Each row is a point. The window is the flat piece filled in between its corners: a triangle in 3 columns, a solid with four corners in 4, and so on. A path goes straight from each point to the next, and from the last back to the first. List the points from which the path goes on through the window.
(in the rows, 128 means zero)

Window (3 x 3):
[[114 169 156]
 [157  90 140]
 [ 99 118 106]]
Path:
(1): [120  68 135]
(2): [149 104 106]
(3): [158 167 133]
(4): [116 147 184]
(5): [131  84 177]
(6): [160 130 133]
(7): [157 146 120]
(8): [ 57 136 143]
(9): [ 96 131 140]
(10): [126 155 118]
(11): [134 191 126]
(12): [101 139 166]
Through the window after points: 7, 9, 11

Window (6 x 6):
[[130 138  93 141 102 124]
 [117  74 137 146 159 150]
 [139 147  88 101 108 154]
 [129  79 130 110 149  85]
 [ 56 124 171 161 184 180]
 [105 128  91 108  77 158]]
Path:
(1): [131 127 109 124  85 153]
(2): [ 98 128  87 106  99 151]
(3): [103 116  78 121 154 148]
(4): [128 150 134 111  67 162]
(5): [113 141 117 116  77 169]
(6): [ 71 132  81 142 138 177]
(7): [115 128  87 115 141 113]
(8): [146  92 156 137  83 144]
(9): [132 111 144 110 119 137]
(10): [ 77  83  97 140 172 161]
(11): [112 130  72 138 159 131]
(12): [105 101 173 135 122 144]
Through the window after points: 1, 3, 7, 11

Window (9 x 9):
[[145  48 105  68  47 108 113 146 112]
 [124 119 119 162 149 156 150 214 134]
 [ 96 108 195 120 162 146 155 170 112]
 [130 160  84 109 145 171  92 121 161]
 [ 92 174  83 144 134 133 113 122 145]
 [173 144 188 140 132 146 128  54  61]
 [150 208 169 122 119 168 148  73 109]
 [131 147 135 112 155 118 125 187 110]
 [124  85 141 112  81 112  83 187 154]]
Path:
(1): [103 145 114 116 128 195 112 152  93]
(2): [136 124 144 117 103 103 126 129 145]
(3): [144 135 126 139 128  99 140 144 162]
(4): [101 132 137 121 138 184 102 180  75]
(5): [135 147 107 126 118 163  92 158  98]
(6): [135 133 128 123 140 128 134 152 148]
(7): [144 132 141 128 127 116 121 136 129]
(8): [115 132 146 104 125 206  94 146  79]
(9): [137 156 147 108 114 165 113 133  93]
(10): [156 130 165 133 139 121 147 120 143]
(11): [127 112 149 120 145 122 150 155 130]
(12): [ 93 115 182 113 124 166 120 148  90]
(13): [117 136 157 152 131 162 122 173 105]
(14): [152 103 121 120 164 123 175 146 139]
(15): [132 122 148 126 128 123 134 143 142]
(16): [ 85 181 142 130 165 212  94 194  97]
Through the window after points: 1, 3, 7, 11, 13

Window (11 x 11):
[[115 127 132 106 162 145  68 102 114 158 152]
 [165 112 149 103 117 123  95 146 103 138 110]
 [162 188 123  94 126 147 154 215 130 142 139]
 [ 93  95 167 110 137  34 122  82 101 177 113]
 [147 141  98 144 106  95 119 124 189  86 139]
 [ 99 101 101 143 140 117 121 124 146 163 107]
 [125  79 138 137 151  71 125 111 163  74 144]
 [222 123 143 173 112 166 114 143 160 134 165]
 [104 155 145 158 148 137 100 134 131 158  97]
 [131 175  70 155 174  97 138 138  88 112 113]
 [133  97 167 131 106 135 125  80 103 136 135]]
Path:
(1): [ 93 130 139 113 149 134 187  67 163 186  84]
(2): [182 137 142  91 130 102 132 129 129 128 101]
(3): [ 82 124 131 162 135 129  78 125 111 142 169]
(4): [121 166 131 137 111  95  98 174 149 124 159]
(5): [158 136 118 122 132 134 133 136 143 126 121]
(6): [140 137 151  88 169  92 100  95 133 149 125]
(7): [ 96  94 136 153 102  63 133 117 109 150 120]
(8): [153 118 133 157 120 120  51 160  90 106 158]
Through the window after points: 4, 6, 8

Window (14 x 14):
[[138  91  91 115 153 110 111 108 161 146 125  65 128 161]
 [134  62 163  72 138 107 218 123  75 186 142  84 158 142]
 [109 119 124 122 177 163 131 127 134 149 141 154 145 112]
 [165  91 144 164 170 203 104  94 107  85 134 101 154 211]
 [161  90 119  90  73 150 142 144 154 104 136 102 145 100]
 [ 99 119 113 109 123 145 112 102  79  78 107 134 150 107]
 [191  88 104 118 120 173  93  91  93 154 139 141 129 133]
 [169 135 126 179  94 171 123  63 144 107 171 144 126 142]
 [116  71  96 126 153 114 168 129 117 129 134 105  88 106]
 [107  97 164 124 177 169  99  79 175 115 130 143  93 164]
 [ 87  93 145 150 147 161 103 146 135 187 122 111  72 176]
 [150 137 121 104 138 118 140 128 132 107  60 146 109 162]
 [125 143 131  33 112 131 129 185  98  78 173  92 129  83]
 [131 101 176 174 180 105  88 126 102 107  96 149 135 137]]
Path:
(1): [118 140 123 123 167 193 132  83 129 126  98  41 110 129]
(2): [143  84 139 117 128 105 120 138 103 128 151 190 139 146]
(3): [134  83 129 117 136 143 110 130 117 123 133 134 127 160]
(4): [155 121 138 126 131 152 140  92 130 127 114  82 108 115]
(5): [150 123 142 121 131 152 116 124 121 111 112 113 121 101]
(6): [122 115 130 109 140 133 126 132 115 110 161 130 135 136]
(7): [ 93  92 130  95 161 120 108 142 116 138 137 150 132 141]
(8): [179 102 153 139 130 174 154  91 110 114  92  59 113 132]
Through the window after points: 5

Window (14 x 14):
[[155 140 183 144 207 107 160 120 180 115 172 136  75  91]
 [179 176 152 139 170  64 172 128 173 123 170 118 106 156]
 [167 137 150  78 231  81 149 160 166 164 148 144  99 136]
 [ 72 178 141 120 144 216 130 143 136 157 152 181 142 198]
 [ 60 158 151 175 123 135 112 166 150 160 158 162 117 145]
 [144 141 127 117  73 121 124 150 167 116  90 128 117  99]
 [ 49 116 124 170 145 173  99 102 137 151 138 206 133 196]
 [169 129  69 139 125 115 105 135  97 133 143 125 131  70]
 [133 114 128 151 116 123 117 152 116 111 113  89 176 106]
 [112 149 125 116  85 120 136 105 128 168 111 101 165  92]
 [112 132 130 110 186  88 152 132 139 104 173 113  71 132]
 [162  90 108 119  79 130 117 142 157 152 152  87 137  92]
 [150 131  86 144 115 120  55 121 152 127 120  63 126  75]
 [156 129 144 104  74 111  71 125 113 127 139 109 150  93]]
Path:
(1): [132 120 157 152 125 140 115 122  94 175 123 107 114 138]
(2): [172 161 140 157 145 192 124 151 144 142 118  84  43 156]
(3): [117 137 133 126 132  81 137 125 155 127 153 153 162 127]
(4): [101 151 132 121 140 141 145 148 176 109 158 168 146 135]
(5): [130 130 123 129 135 105 109 127 114 160 129 104 108 139]
(6): [128 147 152 157 103 154 119 125 113 139 115  94  84 121]
(7): [139 125  74 104 138  92  82 134 174 129 146 118 185  87]
(8): [ 98 142 129 139 125 136 117 126 172 109 153 165 137 109]
(9): [123 129 120 150 105 139 101 119 109 152 124 114 130 142]
(10): [123 138 155 139 164 129 145 131 121 166 128 114 112 138]
(11): [121 151 110 104 107 125 119 145 186  94 171 189 148 131]
(12): [122 142  98 122 126 126 126 164 168  78 140 124 185 101]
Through the window after points: 2, 6, 12

Window (14 x 14):
[[ 85 170  90 168 176 101 144 120 138 127 144 129 121 150]
 [159  31 103 101 119 135  87 101  86 124  91 139 182 156]
 [173  27 156 106 177 116  78 127  85 148  74 117 159 127]
 [182  60  89 137 138  63  72 111 103 167  92 136 143 117]
 [ 96 157 117 100 140  65 161 132 131 116 165  98 134 147]
 [124 158 130 117 144 108 172  92 156 147 124 120 172 138]
 [ 92 123 171 103 126 124  83  70  98 171 156 141 189  94]
 [132 144 127 176 127 119 175 159 119 120 153 111 151 131]
 [ 91 153 163  92 111 121  69 142 133 173 118 180 175 123]
 [ 66 144 194 122  92 125 127  98 101 177 109 174 126 111]
 [116 169 148 110 110 137  81 118  77 138  78 172 133  75]
 [127 142 119 109 148 140 173 133 110 162 165 144 128 132]
 [184 154 154 144 139 127 145 134 105 104 150 141 116 186]
 [121 168 133 141 119 153 165 121 101 170 142  71 128 171]]
Path:
(1): [ 93 141 143 125 138  97 127 129  85 214 114 207 170 154]
(2): [112 138 165 106 103 146  86 100 144  96 131  94 129  85]
(3): [158 105 151 166 149 151  98 126 167 149 154 108 128  90]
(4): [106 137 121  89 128  78 149 122  72 131 103 162 172 168]
(5): [114 112 131 134 140  94 117 119  53 167 151 162 164 146]
(6): [132 126 150 110 128 119  99 110 138 137 112 142 149 112]
(7): [122 119 139 116 118 138 105 133 138 137 154 118 135 101]
(8): [135 151 121 155 148 115 192 133  88 152 131 127 150 166]
(9): [113 145 170 134 151 107 167 127  80 159 123 143 164 133]
(10): [119 127 122 108 119 140  92 104 142 128 132 128 134 135]
(11): [159 111 135 119 113 137 106  85 130 143 121 113  95  80]
(12): [112 134 117 136 151  84 128 158  79 157 116 169 189 164]
(13): [110 148 122 124 170 130 149 132  77 171 139 141 152 148]
(14): [140 117 145 135  99 107 101 113 127 115 109 115 145 121]
(15): [122 139 153 148 117 134 115  95 150 111 165  95 140 113]
(16): [108 143 105  76 151  61 153 177  76 175 103 174 158 173]
Through the window after points: 1, 7, 11, 15

Window (14 x 14):
[[ 93 154 136 109 151 150 136 108 109  97 110  92 152 135]
 [163  35 123 157 139 124 174 139 133 166 105 135  82 168]
 [165  79 112 122 172 157 108 102 159 183 116 111 127 165]
 [ 81 170 124  69 113 155 113 132 123 135 133 101 112 175]
 [188  49 135 132 105  93 148  90 179 138 114 120  95 145]
 [152  91 105 110 101  92 141 132 136 144  67 171 122 110]
 [220  56 130 109 147  99 141 112 135 115  90 178  69 145]
 [147 129  78 102 128  92 165  98 123 117 149 172 113 114]
 [129 204 109 100 133 139 152 143 144 119 122 116  97  85]
 [134 103  97  97 142  78 110 123 113 117 127 120  81  85]
 [125 182 190 114 126 173 120 149 104 179 169  99 164 143]
 [100 134  95  92 114 175 106 147 134  79 150 122 129 106]
 [133 149  99  63 140 119 144 166 130 105 137  93 150 129]
 [107 181 109 132 135 116  99 158 137  99 137 119 137 151]]
Path:
(1): [136 122 100 117 107 131 120 129 110 135 108 121 112 130]
(2): [137 154 173  84 182 101 175 128 186 137 138 130 111 147]
(3): [ 93 142 124  59 134 132 105 166 151 174 159 168 119  99]
(4): [181 125 110 157 113 138 178  82 110  69  62  64 114 198]
(5): [157 123 108 110 111 123 114 109  80 109 120 109 119 139]
(6): [103 124 116  84 155 103 142 154 177 146 130 135 102 102]
(7): [126 106 127  96 152 126 146 146 152 129 131 137 102 140]
(8): [161 105 109 108 117 109 133 110 119 128 110 115 113 116]
Through the window after points: 5
